Each row is a point. Each table stands for the endless flat space through its points: a line for two points, a plane for three, and so on. The two share one point or none. Which?
In the rows, 128 means zero.

First, 3 rows:
[[138 125 120 154]
 [143 129 123 159]
 [139 106  90 131]]
Second:
[[130 109 122 140]
 [134  93 138 132]]
They share: [128 117 114 144]

First, 5 rows:
[[103 131 106 102 116 148  98 168]
 [113 122 121 115  99 133 104 159]
 [119 126 108 111  94 137 103 165]
 [102 125 115 113 109 148 110 159]
 [ 92 140 118 108 124 139 100 166]]
Second, 2 rows:
[[112 120 114 120  96 132 102 158]
 [ 88 108 114  92  84 160 122 166]]
They share: no point

First:
[[156 104 127 175 137 134 104 130 150]
 [187  90 117 122 161  87 108 157 145]
 [154  91 166 163 148  97  97 134 142]
 [145 105 119 171 126 119 124 156 121]
 [168 115 127 136 153  62 129 140 137]
 [178 135  87 140 150  89 141 133 162]]
Second, 2 rows:
[[167 107 129 157 145  90 114 126 141]
 [151 119 131 163 143 104 118 128 145]]
They share: [159 113 130 160 144  97 116 127 143]

First, 6 rows:
[[105 128 129 145 157 174 106 138 125 107 114  72]
 [113 115 129 115 164 148 128 128 130 104 101  98]
 [ 82 145 102 131 140 143 119 169 114  95 102  86]
 [ 97 119 105  89 154 130 128 140  86 114 109 118]
 [108 121 128 115 152 130 143 139 139  95  84 101]
 [ 68 142  64  84 164 138 104 169  71 104 132 116]]
Second, 6 rows:
[[104 149 105 135 140 137 148 133 107  95 103  99]
 [ 90 158  88 108 198 179 164 151  70  51 123 118]
 [108  90  97  90 160 138 113 170  72 111  99 144]
 [ 74 129  72  65 115 115  96 162 123 129 134 146]
 [ 95 133  72 107 151 127 120 181  77 107 117  98]
 [ 93 123 106  83 146 145 124 141 110 103 106 156]]
They share: no point

First (6 x 18):
[[ 86  93 165 109 137 132 139 142 148 112 154 150  70 177 133 106 164  90]
 [ 91 116 170  89 136 121 127 110 146 111 165 148  55 173 126 141 167 107]
 [166 121  88 100 171 153 135 101 156 156 137  53 143  98  91 126 129 161]
 [143 108  96 122 186 157 158 143 166 150 140  49 131 119 113  99 134 143]
 [134 133 114  67 173 141 108 164 160 101 126 104  99 148 144 108 166 149]
 [138  84 102 123 160 154 134 152 146 137 149  89 149 137 101  90 155 117]]
Second:
[[149 103 116  99 180 147 135 117 170 154 133 120  96 154 137 127 145 127]
 [134 118 141  95 165 122 127 115 173 120 130  80  72 129 133 147 178 114]
 [113 109 126  97 142 151 133 119 140 130 159 102 106 142 111 115 137 135]
 [128 105  96  90 154 174 150 120 140 172 153 147 125 169 110  89 102 148]]
They share: no point

First, 6 rows:
[[155 114 156  89 124 112 111 120 158 136 129 137 127 131  97 140 116 118
  143 139  82  79 129 125]
 [138 122 163  66 132 141  88 138 154 143 117 151  91 146 101 158 176 146
  130 128  60  93 167  89]
 [166 100 152  94 130  90 122 113 147 133 139 133 148 117  78 127  79 100
  138 151 101  63 107 133]
 [172  98 136 101 188  68 129 120 141 174 163  93 140 166  84 120 131 121
  139 191 165 121 127 120]
 [156 119 159 117 115 106 112 119 157 137 146 137 136 135 100 121 106 117
  158 154  95  97 126 145]
 [108  69 179 107 133  84  75 107  86 122 123 114 144 154  43 157 108 138
  144 188 130 103 117  92]]
Second:
[[145  85 152 102 140  94  93 115 136 139 122 121 126 187 107 155 118 121
  149 162 104 120 123 156]
 [103 101 191 114 126 142 116 105 192 164 112  88 151 143  89 119 171  91
  175 157  80  70 161 122]
 [172 109 127 107 161  82 123 113 124 119 119 108 104 163  89 138  88 163
  151 176  97 128 114 142]
 [155 135 183 124 147 139 138  87 189 122 141  92 126 155 104 118 118 126
  164 147 110  92 128 112]
 [130 101 192 102 106 141  87  75 208 140 123 114 138 152  99 129 158  73
  176 131 107  76 139 111]
 [145  90 149  79  97 101  64  79 176 131 107 138 117 138  83 146 149  85
  170 135 106  89 131 109]]
They share: no point

First (6 x 24):
[[138 141 101 148 125 130 104 159 114 113 141 130  80 131 109 139 127 144
  133 144 173 111  98 125]
 [100 142 148 104  86 195 107 134 114 160  83 179 136  57 151 145  89 143
  130 109 115 183  88 101]
 [ 89 107 112 109 150 124 123 121  82 112 131 160  75 107  65 101  98 152
   92 145 135  71  93 111]
 [113 176 142 113  48 194 100 186 159 115  87 117 106  67 175 205 128 146
  126  92 141 159 124 101]
 [139 146  84 142 140 141 121 141  92 133 127 145 110 135 112 121  97 151
  142 136 159 143  80 136]
 [129 151  77 132 129 133 129 157 102 104 130 121  88 138 105 139 110 157
  121 125 163 107 103 129]]
Second (6 x 24):
[[ 66 125 135 101 160 152 105 134 120 168  80 132  19 165  97 157 127 111
  102 126 137 134  52 157]
 [134 133 111 109  85 167 109 138 127 101 138 174 125  52 114 149 118 180
  129 128 183  93 114  64]
 [112 157 138 107 106 138 151 151  94 146 133 154 130 102 162 120  74 131
  115  88 131 132 127 105]
 [121 152 127 113  95 135 150 150  87 135 132 168 143  79 162 115  78 138
  116  96 136 122 132  93]
 [110 114  96 132 103 145 133 159  82 160  89 167  79 127 140 114 113  90
   74 116  97 136 102 147]
 [ 79 145 160  66 152 155 127 114 136 155 105 155  73 102 125 160 101 145
  121 108 183  93  64 106]]
They share: [113 134 115 119 105 152 115 147 108 127 120 156  97 100 118 139 113 146
 117 122 147 123 106 104]

First (3 x 24):
[[159  91 108 149 129 123 162 134 130  97 120 151 130 106 128 120 133  94
  151 122 126 123 137 131]
 [125 137 100 105 149 101 138 158 136 117  72 137  92  92 174 174 139 110
  159  76  82 105 105 175]
 [152 101 109 142 131 119 160 136 129 101 112 148 121 103 136 131 132  99
  150 113 117 118 133 141]]
Second (6 x 24):
[[ 72 116 142 116 143  91 161 156 104 103 107  91  99  79 141 143 130  59
  178  77  56 107 135 169]
 [152 109  90 158 151 119 142 151 141  91 101 158 114 105 165 166 109 108
  173  68 128 137 130 115]
 [154 166 114  92  69 143 164 123 135 164  90 149 143 121 123 106 137  89
  109 169 127  95 141 187]
 [108  81 110  87 150 112 162 151 138  88  67 118 111  85 155 171 190  66
  133 111  79 100 118 166]
 [128 145 147 135 116 120 120 160 113 117 120 138 130  94 113 124  87 102
  172 121  92  73 118 178]
 [135 126 106  93 109 109 166 135 137 126  76 125 108  97 148 132 166  88
  135 119 112 124 118 175]]
They share: no point

First, 3 rows:
[[ 94 118  85 136  96 158 156 108 147 100 137 126 156  99 160 156 119 124
  100 150 125  88 136 147]
 [ 92 114  72 122  94 169 163 109 157 101 145 118 168  90 161 170 116 117
   95 144 115  79 136 146]
 [ 75 125  99 148 127 140 150 130 142  87 118 140 155  86 187 144  98 125
  110 148 145  80 151 120]]
Second:
[[ 80 139 113 164  95 157 150  85 136  92 134 138 154 105 166 136 104 136
  117 129 141  80 136 152]
 [ 82 145 104 150  75 137 163 131 137 110 111 147 134  98 151 165 114 151
  109 178 124  90 126 133]
 [120  92  84 138 120 151 139 103 139  93 143 118 148 122 161 126 142 109
   93 154 139 111 148 160]
 [112 110  90 134 104 147 153 123 141  99 133 124 144 120 155 142 138 121
   95 168 129 101 146 152]]
They share: [ 96 122  98 150  98 147 149 107 137  99 129 134 144 108 159 142 122 131
 105 156 135  97 136 148]

First, 5 rows:
[[126 129 141  90 138 111 210  93 130 104 146 136 125  82 109 166  85 129
  135 125 145 124 120 122]
 [101 133 172  97  96 107 144 114 141  72 109  74 135 119 149 136 109 142
  138 152 105  89 126 165]
 [113 134 155  95 133 105 189  97 133  95 137 119 134  92 128 156  96 142
  129 129 128 114 118 141]
 [147 115 130  87 104 145 184 114 137 106 127 124 105  89  89 160  85 100
  162 134 167 113 144 105]
 [149 122 170 100  79 148 126 132 154 106 108  97 123 112 114 149 124 111
  176 137 163  72 142 135]]
Second (5 x 24):
[[163 118 183 115 112 140 165 130 116 102 120 123 102  86  91 160 137 108
  157 159 115  91 126 161]
 [148 108 158 130 130  96 160 125 126 105 118 118 132  83 108 167  99  69
  144 169 112  87 117 169]
 [ 89 120 137 116 123  82 152 112 144  90 106  88 173 122 148 136  59  99
  133 119 153  79 142 130]
 [108 137 162  84  96 144 156 118 149  89 116  86 138 140 133 108 104 162
  143 109 159  85 158 128]
 [ 98 118 140 122 108  88 148 107 132  89 104 104 158  91 140 165  71  85
  136 123 144  97 121 131]]
They share: no point

First, 5 rows:
[[107 117 135 135 146 113 110 138 120 137 138 116 152 149 166 156  91 131
  146 101 110  91  77 105]
 [126 140 140 144 147  96 105 135 128 116 120 165 129  97 146 173 130 133
  134 173 137 123 140  84]
 [135 130 136 129 148 111  97 161 125 145 126 160 143 117 158 156 141  97
  153 171 113 122 132 112]
 [119 110 136 115 155 130  95 184 131 183 157 143 171 149 187 122 142  92
  166 144  96  85 107 125]
 [149 111 125 109 148 139  88 200 116 187 130 142 166 153 178 130 149  35
  186 161  72 119 115 163]]
Second, 4 rows:
[[142 154 135 142 156  89 114 144 120 128 143 124 138 119 149 174 113 106
  159 168  95 113 110 100]
 [100 115 126 100 135 140  63 177 129 158 101 169 165 125 137 120 164 112
  123 114 113 128 143  97]
 [144 149 142 120 155 110  85 141 127 142 129 123 159 105 159 158 140 112
  145 164  91 122 119  97]
 [130 141 129 154 150  80 133 158 115 126 149 147 119 141 142 179  97  98
  168 159 110 108 104 110]]
They share: [131 129 139 125 147 108  96 157 124 147 131 153 144 127 157 158 132 104
 151 152 109 120 114 110]

First, 6 rows:
[[159 109 153 125 164 166 152 131  87 104 112 137 100 127 156 185 168 185
  108 111 139 145 105 105]
 [146 114 132 110 153 176 101 151 103 126 150 150 111 144 156 147 158 153
  135  84 139 121 140 108]
 [163 118  99 111 147 186  81 177 105 142 139 144 126 149 130 145 166 132
  146 103 123 114 167 104]
 [188 107  97 125 142 210  90 184 113 138 116 136 135 128 124 161 182 146
  146 106 102 106 162  93]
 [155 100 153 119 129 154 139 105  95  94 139 140  92 151 174 161 160 152
  122  87 127 164 129 102]
 [182 113 110 109 153 190  99 169 128 123 107 126 134 127 127 184 176 155
  152 115 111  98 150  79]]
Second, 5 rows:
[[149 123 123 124 139 163 118 148 101 104 109 153  98 131 177 185 149 147
  148 132 119 154 156 107]
 [173 132 117  95 163 173 112 169 103 108 149 130 118 158 169 145 138 159
  134  87 153 153 154 101]
 [161 142 125  84 169 181 108 156  94 119 156 139 115 177 150 129 141 135
  145  89 156 141 154 101]
 [141 125 125 112 141 169 110 143 100 109 124 154  99 144 163 170 155 134
  147 119 125 144 151 104]
 [165 135 123 116 155 171 122 158  95 106 115 147 104 145 177 171 137 153
  150 126 135 162 162 105]]
They share: no point

First (5 x 24):
[[138  79 106 107 125 110 130 117 156 101 122 151 108 116 156 127 129 102
  154 121 131  68  92 119]
 [152 102 137 115 138  94 115 119 125  90 114 150  96 113 138  92 104 129
  141  97 123 105  89 145]
 [125  61 117  97 110 106 129 127 163 118 143 154  91 133 168 140 121 109
  153 121 143  63  99 114]
 [163  91 105 106 150 112 120 109 131  71 133 187 109  91 132 139 155  84
  181 106 101  52  53 154]
 [160 124 129 134 140  90 124 105 127  77  78 129 120  99 124  55  96 140
  127 100 123 132  97 139]]
Second (3 x 24):
[[178 110 150 111 110 102 131 149 171  74  67 152 135 145 165  75 122 151
  115  89 110 108 121  88]
 [152  80 130 120 140 110 154 118 142  97  92 156 129 125 150 110 103 125
  145 124 130  79  93 112]
 [136  66 116 124 156 114 162 102 126 109 108 154 123 111 142 126  95 109
  159 140 140  67  79 128]]
They share: no point

First, 4 rows:
[[116  92 156 111 103 147 107  94 144 157 146 149 127 143 129 121 135 141
  121 117 143 145 132 126]
 [114  79 159 114  93 160 112  90 153 160 145 154 119 143 133 118 136 156
  131 112 150 151 121 140]
 [115  94 154 111 114 139 104 102 146 156 143 157 139 136 138 112 127 136
  120 113 141 149 128 127]
 [111  90 146 130 121 125 108 117 167 151 151 145 143 143 146 108 107 118
  136 137 121 136 128 123]]
Second:
[[100  96 130 152 113 148  91  78 152 172 169 132 144 161 114 126 116 132
  137 103 133 165 124 115]
 [100 102 136 148 111 142  90  83 159 178 173 132 150 153 116 128 124 129
  131 110 131 162 129 118]
 [101 115 146 143 106 121  89  98 187 199 193 131 166 124 122 139 155 112
  111 138 131 151 143 127]
 [119 103 146 121 113 106 106 118 185 181 182 146 151 101 139 138 172  94
   93 163 147 127 148 127]]
They share: [116 100 152 112 116 133 103 103 143 154 146 149 139 140 133 117 127 127
 117 121 135 142 136 118]

First, 3 rows:
[[124 126 117 119 106 168 102 131 123  91 143 153 153 178 174 125 170 124
  137  96 175 122 161 110]
 [ 98 170  79  71 114 134  84  81  73 121 141 153 137 136 134 111 162 156
   83 112 119  76 123 124]
 [128 122  91  89 120 122 102  93 121  85 189 189 161 154 158  69 120 108
  101  88 167 118 171 148]]
Second:
[[ 76 158 125 110 119 139  90 109 128  75 163 116 178 139 174  87 176  98
  157  90 146  94 157 147]
 [ 94 139 111 119  94 133  92  83 109  79 170 108 182 128 156  99 151  83
  121 113 141  82 161 152]
 [131 121 114 127  76 122  94  74 102 128 160 149 154 142 129  86 137 113
  106 137 126 101 158 133]
 [130 161 127  92  98 158 120 114 120 117  97 157 171 137 125  97 139 131
  127 123 122  81 129 120]
 [160 137  97  87  92 161 116 107  95 133 106 192 140 160 120 121 129 157
   83 127 139  98 131 100]
 [106 184 120  83 132 170  99 139 118  86 110 173 154 154 154 108 173 150
  145  83 155  93 124 109]]
They share: [116 140 100  98 111 149  96 108 106 100 150 159 149 160 158 111 159 132
 113 100 155 106 150 121]

First:
[[ 99 135 141 173 141  88 128 133 192 151 119 165 118  52  89 111 177 163
  134 145 153 144 137 107]
 [104 111  68 129 135 156 147 118 137 146 150  80  88 140  91 127 108 121
  139 154 111  93 123 114]
 [ 94  83 104 153 118 137 147 127 163 145 125 110  79 112  84 136 124 121
  132 138  97 100 116 117]
 [119 158 118 138 177  79 135 112 145 150 129 109  97 137 140 121 123 186
  168 183 159 122 170 105]
 [105 175  95 134 155 100 153 134 157 171 164 123 135  92 115 118 141 168
  159 150 156 121 135 122]
 [114 100 137 140 143  79 141 116 178 159 110 111  66 128 136 148 108 159
  162 168 108 109 132 113]
 [ 95 170 108 138 174 102 154 138 115 107 130 120 139 102 135  99 157 197
  172 123 162 119 151  79]]
Second:
[[ 65 140 145 134 132  97 167 110 138 123 159 114 126 123 140 141 148 147
  137  95  80 123 137  88]
 [ 88 134  78 143 152  79 156 130 122 152 149 157 122  97 136 166 147 156
  144 128 136 135 143  86]
 [114 128  78 112 129 120 120 146 151 160  93 100  72  88  96  94  84 195
  173 208 144 100 129 131]
 [ 69 132 149 136 120 103 157 112 136 125 149  98 118 133 124 129 142 163
  143 109  84 117 137 104]
 [ 73  96  89 132 134  85 165 118 134 141 165 110 132 149 116 137 152 189
  139 131 120 117 159 112]
 [ 91 142 127 126 108 109 117 146 126 141  85 108  64  91 100 111  94 193
  171 177 122 129 137 122]]
They share: no point

First, 2 rows:
[[135 144 140 116 155 151 155 152 127 141 125 118 152  93 105 125 102 148
  134 142 152 112  94  96]
 [140 142 134 119 152 151 156 156 134 138 117 122 156  88 102 127 101 143
  142 134 148 119  89  94]]
Second, 5 rows:
[[162 166 139 116 129 100 124 110 144 167  95 117 129  96 129  87  75 164
   84 135 157  79  94 127]
 [131 118 136 133 174 194 186 155 116 159 142 102 144  67  85 173 111 168
  154 176 153 101 104  76]
 [143 141 144 117 142 138 146 120 141 173 105 115 135  80 105 126  78 166
  118 149 159  81 106 100]
 [138 123 132 137 175 191 187 159 110 153 146  97 144  70  90 168 119 171
  147 178 151 105 100  83]
 [133 168 147 102 145 111 122 129 140 148 116 137 139 115 130  83  79 131
  102 123 156  95  85 113]]
They share: [130 146 146 113 158 151 154 148 120 144 133 114 148  98 108 123 103 153
 126 150 156 105  99  98]

First:
[[178 108 130 131  95 163  90 163 136 121  81 145 112 141 118 127 149  98
   95 118 141 131 125 153]
 [140 128 132 139  91 131  88 135  92 113 129 115 114 161  74 143  97  90
  149 162 163 131 119 145]
 [162 120 124 143  99 151  92 141 108 113 109 125 116 143 104 143 127 102
  121 146 157 139 119 143]
 [181 114 116 145 101 163  92 151 121 109  96 136 121 131 127 149 150 109
   99 130 158 145 122 137]]
Second:
[[164 114 129 132 101 157  98 123 100 126 103 125 113 143  96 134 130 107
  122 161 148 143 107 156]
 [176 112 143 118  91 151  88 117  86 128 107 135 117 155  92 150 140  99
  108 169 154 147  97 162]]
They share: no point

First:
[[136 133 150 142 109 155 123 121 107 155 139 135 141 136 134  98 136 136
  134 139 117 115 149 144]
 [140 125 120 150 159 177  85  82 104 117 110 102 156 102 126 111 161 127
  145  78 171 114 163 143]
 [151  61 158 135 120 157 112 100 135 142 129 131 169 103  62 128 148 169
  156  79 181 138 155 171]
 [131 109 152  96  79 147 156 126  76 138 104 122 178 128 110 121  93 165
  147 116 143 150 112 152]]
Second:
[[145  94 157 107  94 130 113 109  87 125 123 108 138 138 113 156 139 183
  170  68 149  90 148 170]
 [170  71 151  79  87 172 136 132 133 148 120 128 130 134  81 136 172 133
  145  62 141  92 160 120]
 [106 113 162 153 125 139 122  78 105 145 167 169 183 133 111 100  95 124
  123 150 146 160 159 172]
 [143  82 160 110 101 144 108 106  95 131 133 154 143 131 104 138 138 148
  158  93 144 106 143 138]
 [123 108 150 152 128 138 125  98  87 147 123 148 147 131 127 110 145 141
  161 118 145 124 154 162]
 [132 117 159 131 107 150  74  88 101 108 159 122 192 107 103 130  73 177
  127 121 158 144 124 166]]
They share: [140 109 146 135 118 159 117 108 109 141 125 125 157 119 110 112 138 147
 144 107 149 126 148 152]

First:
[[110 135 160 171 151 114 172 147 166 146 173 111 117  87 136  94 173 126
  129  94 145 159  94  83]
 [100 135 152 147 155 123 146 143 159 152 155  96 129  92 148  91 160 126
  112 114 123 160  95  99]
 [120 121 158 179 143 128 180 145 145 148 171 122 108 110 136 113 157 109
  108  95 132 143 116  91]
 [ 94 131 148 139 167 124 136 151 170 162 149  91 139  83 152  82 159 132
  113 120 123 173  80  99]]
Second:
[[104 106 158 146 151 131 151 120 171 163 157 106 119 103 166 120 150 124
  131 115 144 157 124 111]
 [122 102 151 168 170 148 172 111 157 146 175 115 144 101 153 126 167 135
  152 136 183 164 137 141]
 [ 73 121 163 115 162 116 129 133 178 159 169 104 106 105 158 113 130 115
  107 115 101 122 120  73]
 [ 90 140 131 151 150 154 177 138 146 188 111 136  74 104 162 112 181 122
  114  69  89 171 126  84]
 [ 94 128 131 155 198 170 189 114 142 152 167 148 114 104 142 132 185 138
  150 121 145 147 162 116]]
They share: [106 127 152 155 153 128 154 145 153 154 157 104 124 100 146  99 155 119
 106 111 122 155 102  99]

First (7 x 24):
[[187  98 152 120 154 144  84 122 145 128 109 159 142 120 135 137 153 107
  132  96 166 115 131 174]
 [170 114 158 139 170 153 115 119 149  98 130 147 134 133 147 133 184 108
  127 107 140 120 133 150]
 [142 103 153 173 121 140  99 119 162 129  78 119 163 102 131 169 124 117
  133 147 174 110 177 100]
 [181 113 156 134 126 142 106 117 128  96 105 133 160 143 140 123 160 110
  120  99 165 143 136 177]
 [162 120 146 115 177 147 109  84 136 108 134 179 130 118 149 118 195 111
  132 109 134 111 124 185]
 [161 121 121 149 165 150  66 158 203 108 101 148 104 121 149 184 144 133
  185 128 156  49 145 133]
 [111 131 163 164 118 118 119  62 143 117  86 143 178 109 122 142 167  90
  112 169 157 139 176 121]]
Second:
[[160 136 110 163 120 158 124  96 150 105  71 154 156 113 145 167 140 126
  149 113 172 112 144 153]
 [124 124 152 151 162 140  76 114 156 105 119 130 108 113 163 131 164 126
  137 131 148  76 144 153]
 [114 140 135 165 159 147  78  95 151 119  97 144 100  97 168 139 152 118
  129 112 166  72 130 167]]
They share: [150 123 136 151 139 147 103 113 155  98 102 137 140 121 150 148 156 130
 148 130 153  99 151 146]

First:
[[105 135 169 150 145 171 129 127 104 126  94 116 169 102 134 167 120 102
  140  87  99  98 109 101]
 [136 119 159 104 147 173 109 112  87 134  88 136 173 153  94 151 132 104
  111 129 107  87 109 121]
 [108 140 172 139 144 175 115 134  91 138  89 130 161 107 124 179 129  98
  135  97 105  95 104  98]
 [117 148 154 119 128 174 108 127  97 151 104 146 150 118  99 176 142 105
  115 119 113  99 105 102]
 [140 184 128  63 114 157  85 136 121 142 151 180 177 159  48 155 135 112
   61 181  93 125  98 122]
 [ 98  95 157 144 155 192 140 108  98 105  91  96 182 111 141 132 119 129
  142  75 111  98 110  97]]
Second, 5 rows:
[[142 142 139 146 142 158 124 110 138 156 124 120 138 119 116 147 121 133
  109  90  83 106 104 101]
 [143 121 118 135 143 139 108 134 149 195 138 116  88 102 108 133 114 105
  116  72 132  93 113  94]
 [131 113 140  94 123 168  87 108 132 154 103 124 127 127 123 144 162 115
   75 125 109  78 129 140]
 [138 118 147  91 112 170  91 109 124 146  97 130 142 142 128 139 166 115
   69 138  97  82 134 149]
 [113 139 144 116 131 169 117  91 129 131  97 122 148 113  92 165 151  99
  106 128 112  83 121 116]]
They share: no point

First (3 x 24):
[[127 129  89 186 144 126 172 154 119 120 150 140  76 134  92 129 137 139
  149  80 144  80 136 114]
 [110 139 112 148 135 159 161 127 140 108 176  94  96 151 127 170 126 102
  144 124 142 120 102  93]
 [101 139 103 142 147 165 149 148 152  84 158 112 111 175 142 167 114 108
  159 112 133 105 114  96]]
Second (6 x 24):
[[153 131  84 138 141 162 148 140 150  63 156 145 131 134 122 156 124  98
  163 122 123  82 105  78]
 [121 113  68 151 177 131 166 143  88 112 140 102  91 158 103 170  98 171
   90 122 159  93 153  94]
 [ 97 159 121 175 125 159 136 173 161 127 165 115  74 168 119 132 124 122
  163  91 140 104  94 126]
 [ 73 122  84 191 156 156 178 168 160 147 177 117 112 176 102 168 157  90
  186  62 140 108 149 117]
 [ 58 148 110 189 156 139 164 164 135 167 177  80  67 190 110 148 121 150
  137  67 158 110 128 136]
 [175 109  57 131 139 155 164 127 119  41 139 159 138 128 109 176 114 108
  145 141 126  70 148  54]]
They share: no point

First:
[[182 110 126 157  81 134  70  93 137 125 168 124 112 105  96 100  98 145
  168 155 167  78 128 138]
 [151 133 115 166 133 103 113 138  86 130 109 145 169  83  76  66 100  86
  154 156 128 100 123 149]
 [149 144  92 154 141 135 107 114 106 138 131 142 150 120 108 101 116 128
  144 147 151 108 118 114]
 [178 118 118 154  88 142  71  93 137 127 169 130 112 110 100 108 103 149
  160 150 170  85 126 131]
 [153 155 102 152 123 142  88 135 105 126 137 176 146  82  74 106 110 105
  120 128 153 121 119 140]]
Second, 4 rows:
[[151 101  60 129 125 133 106  70  82 145 103 108 146  86  98  77 150 141
  128 125 167 112  81 102]
 [162 141 118 148 101 137 102 114 102 147 130 129 118 105  82 102 117 120
  137 155 156  93 122 111]
 [166 113  81 147 107 127 100  94  94 139 118 123 131  95  77  95 132 123
  125 143 173  91  96 117]
 [150 147 101 160 168 124 101 128 125 124 146 154 188 113 127  92 100 137
  159 131 147 123 130 115]]
They share: no point

First, 5 rows:
[[154 116 119 135 154 114 141 127 129 155  97 115 131 139 130 135  92  95
  133 125  90 111 133 159]
 [151  87  93 154 148 104 158 137 108 131 119  83  99 125 154 147 130 106
  127 122 118  86 162 170]
 [170 134 122 116 150 129 131 124 130 169  86 135 146 148 122 128  84  90
  136 116  80 117 118 173]
 [152 134 110 138 171 121 135 124 159 164  79 101 150 130 115 113  84  90
  144 134  74 120 149 174]
 [162 128 121 121 142 112 145 137 119 171  99 131 129 149 130 141  92  97
  123 127  86 103 119 159]]
Second, 2 rows:
[[143 113 133 146 128 118 132 119 112 141  99 139 113 161 144 135 110  90
  131 116 116 104 112 154]
 [178  93 103 111 158  93 172 154  97 166 129  99 118 121 139 175  90 115
  111 126  81  94 142 149]]
They share: [157 105 121 132 140 108 148 133 106 151 111 123 115 145 142 151 102 100
 123 120 102 100 124 152]
